Each row of a before or after table is a point. One or more steps were done to the points. Then noise was added and the rows were shuffled. The steps act on columns, c1 being the first. What was done? A step turns or swaps two columns, mirrors them in a line or flattens them onto one, adds a multiple of one to another, or multiplies or shifts one. Angles are multiples of 10 degrees, from the lower column toward the higher: turns from -170 to 170, lines from 10 to 170 but not 90. Use the fewest steps. Two steps may share a column if one is a turn and the other turns, adds or multiplies; they go together, in the order done. Otherwise the lowest column goes first.

Before, 12 rows:
[[ -0.8   2.8]
 [ -3.5   2.9]
 [ -1.1 -12.5]
 [ -3.7   0.5]
 [ -1.2   0.2]
 [ -2.1  -7.4]
 [ -3.9   3.2]
 [  0.1  -2.1]
 [ -3.9   3.2]
 [ -8.6   2.9]
 [ -1.2   1.2]
 [ -7.5  -7.6]]
After:
[[ -1.6   0.8]
 [ -4.8   1.6]
 [ -4.4   1.4]
 [  0.6  -7.7]
 [ -1.2  -0.2]
 [  3.2 -12.3]
 [ -4.5  -9.7]
 [  0.7  -1.8]
 [ -4.8   1.9]
 [ -9.1  -0.2]
 [ -4.0  -0.9]
 [ -1.6   2.4]]
Steps: turn c1 and c2 by 20 degrees

Before:
[[-4.8 -1.3  3.3 -3.6]
 [ 2.8 -5.7  5.9 -2.7]
 [ 1.9  0.6 -3.7 -6.1]
 [-0.5 -2.8  4.2  2.5]
 [ 3.9 -0.1 -1.9 -3.9]
 [-2.5 -0.3  0.0  6.1]
 [ 3.5  1.4  6.1  9.4]
 [-6.8 -3.0 -6.6 -0.6]]
After, 8 rows:
[[ 5.9 -4.3 -2.4 -2.8]
 [-1.9 -3.4 -1.5  6.2]
 [ 6.8 -3.0 -2.4  9.4]
 [-9.3 -2.8  0.6 -0.6]
 [-1.7  0.6 -5.7 -3.7]
 [-0.8  3.6  4.0 -6.1]
 [ 1.9  1.9  3.9 -4.0]
 [ 2.4 -4.0 -3.5  2.6]]
Steps: mirror c1 and c3 in the line at 20 degrees; add -0.5 times c4 to c2

Before:
[[ -3.1  -0.5   0.4  10.1   0.1   2.1]
 [ -5.1  -2.3  -0.3  -7.8  -3.4  -3.0]
 [ -1.6   1.1  -6.6  10.9  -3.0   1.8]
 [  8.6  -0.9   0.7  -4.5  -2.2  -0.7]
 [  2.2  -6.7  -0.4  -5.6  -0.4   2.8]
 [ -3.3   0.7  -1.7  -6.5  -0.7  -2.5]
 [  1.6  -0.9   1.2  -7.8  -2.5   8.8]
 [ -5.0   0.5  -1.9  -0.8 -11.2  -1.5]
 [ -2.5  -0.9   1.4  -0.4  -1.2  -1.1]]
After, 9 rows:
[[-0.7  1.3  6.9 10.8 -1.0  1.8]
 [-1.1 -0.9 -1.8 -8.0 -0.9  9.0]
 [-7.9 -1.0 -3.5 -4.6 -0.9 -0.7]
 [-2.2 -6.5 -0.2 -5.6 -0.4  2.8]
 [ 4.1  0.7  3.4 -0.8 -4.4 -1.3]
 [ 4.6 -2.4  2.0 -7.8 -1.4 -3.0]
 [ 2.3  0.8  2.6 -6.3 -0.4 -2.5]
 [ 2.8 -0.8 -0.7 -0.5 -0.6 -1.1]
 [ 3.0 -0.5  0.6 10.1  0.0  2.1]]
Steps: turn c1 and c3 by -160 degrees; multiply c5 by 0.4

Before (13 x 9):
[[  7.9   0.3   1.8  -5.0   0.1  -2.5   0.3   2.8   3.9]
 [  5.4  -2.2   0.7  -2.0  -2.5   3.4  -5.2   4.5  -0.4]
 [  5.1   0.7   2.7  -5.7   2.2   6.5   1.3  -3.3   3.0]
 [ -0.8  -6.9   0.8   1.2   2.4  -0.3   1.4  -4.5   8.3]
 [  0.9   4.4  -0.2  -9.0   2.6   0.7  -6.3   2.1   0.8]
 [ -2.9  -1.7  -3.6   5.4  -9.3  -4.5   6.3  -6.6   6.8]
 [  2.1   1.2   1.6   1.8   4.5   0.3   4.1  -1.7   4.4]
 [  0.2   0.8   1.6  -4.2   3.5   5.9   3.2   6.1   1.9]
 [  4.2   4.2   8.8  -4.3   0.8   2.8  -3.6   2.2  -0.8]
 [  4.9   5.3   2.0  -1.0   3.4   6.2  -6.2   2.8   3.8]
 [ -4.5  -6.8  -0.1   5.5  -2.7  -5.0   5.9  -7.8   1.3]
 [ -5.1  -6.8   0.3   2.5 -10.2  -2.7   6.0  -8.3   8.1]
 [  4.8   0.0  -2.0  -2.2   3.1   4.3   1.5  -3.1  -0.6]]
After:
[[  5.6   5.7   3.8   1.7   3.5   6.7  -5.7  -0.9   3.7]
 [  1.2   0.8  -0.3  -2.7   2.0   6.6   1.2  -5.9   6.4]
 [  2.0  -0.2  -5.0  -1.8   2.9   3.9   1.4  -5.4   1.0]
 [  7.8   0.0   4.3  -1.7  -0.1  -2.1   0.7  -3.0   6.7]
 [  1.7   4.1   2.1  -6.5   2.4   1.4  -6.3   1.7   5.8]
 [  6.9  -2.7   4.7  -1.7  -2.5   3.3  -4.6   0.0   1.2]
 [ -3.5  -6.8  -3.2   6.5   2.4   0.0   1.0  -2.7   5.4]
 [  0.9   1.5   0.0   4.4   4.8   0.8   4.3  -3.2   2.0]
 [ -6.9  -2.0 -10.2   8.8  -9.3  -4.2   6.3  -2.8   2.0]
 [  4.3   0.3   7.7  -2.1   3.6   5.6   3.4   4.6   4.2]
 [ -9.4  -6.9  -8.0   7.1 -10.6  -2.7   5.9  -2.9   5.1]
 [  4.5   4.3  10.7  -3.6   0.5   3.0  -3.7  -0.9   2.5]
 [ -8.5  -6.6  -7.7   5.2  -2.6  -5.5   5.9  -2.7  -2.5]]
Steps: add 1 times c8 to c3; turn c1 and c8 by -40 degrees; turn c4 and c9 by -40 degrees

Before, 11 rows:
[[ -3.1   0.5  -4.4  -2.9  -0.2  -3.9   0.8  -2.4   6.3   3.3  -0.7  14.4]
 [  1.0  -1.6  -6.1   0.2  -0.3   3.5  -1.6   2.7   8.0   5.1  -1.0  -1.7]
 [  0.6   3.3  -0.5  -0.1   0.6   0.2  -3.6   1.2   6.9   5.6  -5.1   4.6]
 [ -0.1   4.2  -5.2   0.8   0.2   1.5   4.5   2.4   5.2   2.4  -4.3  -3.4]
 [  2.9   2.9  -0.6  -2.1   8.6  -0.3   0.5   1.7   5.5  -2.1   2.3  -2.5]
 [  1.2   1.5  -0.5   2.8   6.6   2.0   0.3   4.1   7.7  -7.5  -4.9   7.2]
 [ -0.9  -3.1  -3.0 -13.8  15.9   0.0   0.4   4.6  -4.1   4.8   0.4   1.4]
 [ -3.2   5.1  -3.3  -0.4   0.5   3.1  -1.4   4.1   7.7  -1.8   1.0  -3.2]
 [ -0.6  -5.9  13.3   1.8   0.3   2.6  -2.2   1.1   6.0   5.0  -4.2  -1.1]
 [ -4.3   2.2  -4.6   2.8  -0.6  -1.0  -2.0  -3.6  -1.1   5.2   0.6  -2.5]
 [  1.0   0.6   3.0   1.8  -0.3 -12.4  -2.7   3.3  -0.3  -6.0  -2.2  -3.7]]
After:
[[ -0.8  -3.2  -3.0 -13.9  20.4  -5.1   0.4  -3.5  -4.4   5.0   3.4   1.2]
 [ -0.4   4.3  -4.9   0.9  -0.1  -3.6   4.5   1.8   5.0   3.1   4.5  -3.4]
 [  1.4   0.9   3.0   2.4  -0.3 -17.5  -2.9  -0.7  -0.6  -6.0   3.6  -3.5]
 [ -0.6  -5.7  13.4   2.0   0.4  -2.5  -2.4   1.9   5.5   4.9   3.4  -1.0]
 [  1.3   1.2  -0.7   2.9   8.6  -2.6   0.2   1.2   8.4  -7.6   6.1   7.1]
 [ -3.0   0.2  -4.8  -3.2  -0.4  -9.2   0.5   2.3   6.3   3.1  -1.7  14.1]
 [ -2.7   5.1  -3.0  -0.2   0.5  -1.9  -1.0  -3.1   7.2  -1.6   2.7  -3.6]
 [  1.3  -1.3  -6.3   0.5  -0.5  -1.5  -1.6  -0.8   8.0   5.2   2.6  -1.7]
 [ -4.7   2.5  -4.4   2.8  -0.7  -5.6  -1.8   1.4  -1.3   5.2  -2.6  -3.0]
 [  0.4   3.4  -0.6  -0.2   0.7  -4.6  -3.8   3.2   7.0   6.0   4.0   4.4]
 [  3.7   2.9  -1.1  -1.9  11.1  -5.6   0.5  -2.8   5.4  -1.7  -0.1  -2.3]]
Steps: multiply c5 by 1.3; shift c6 by -5.0; turn c8 and c11 by 130 degrees
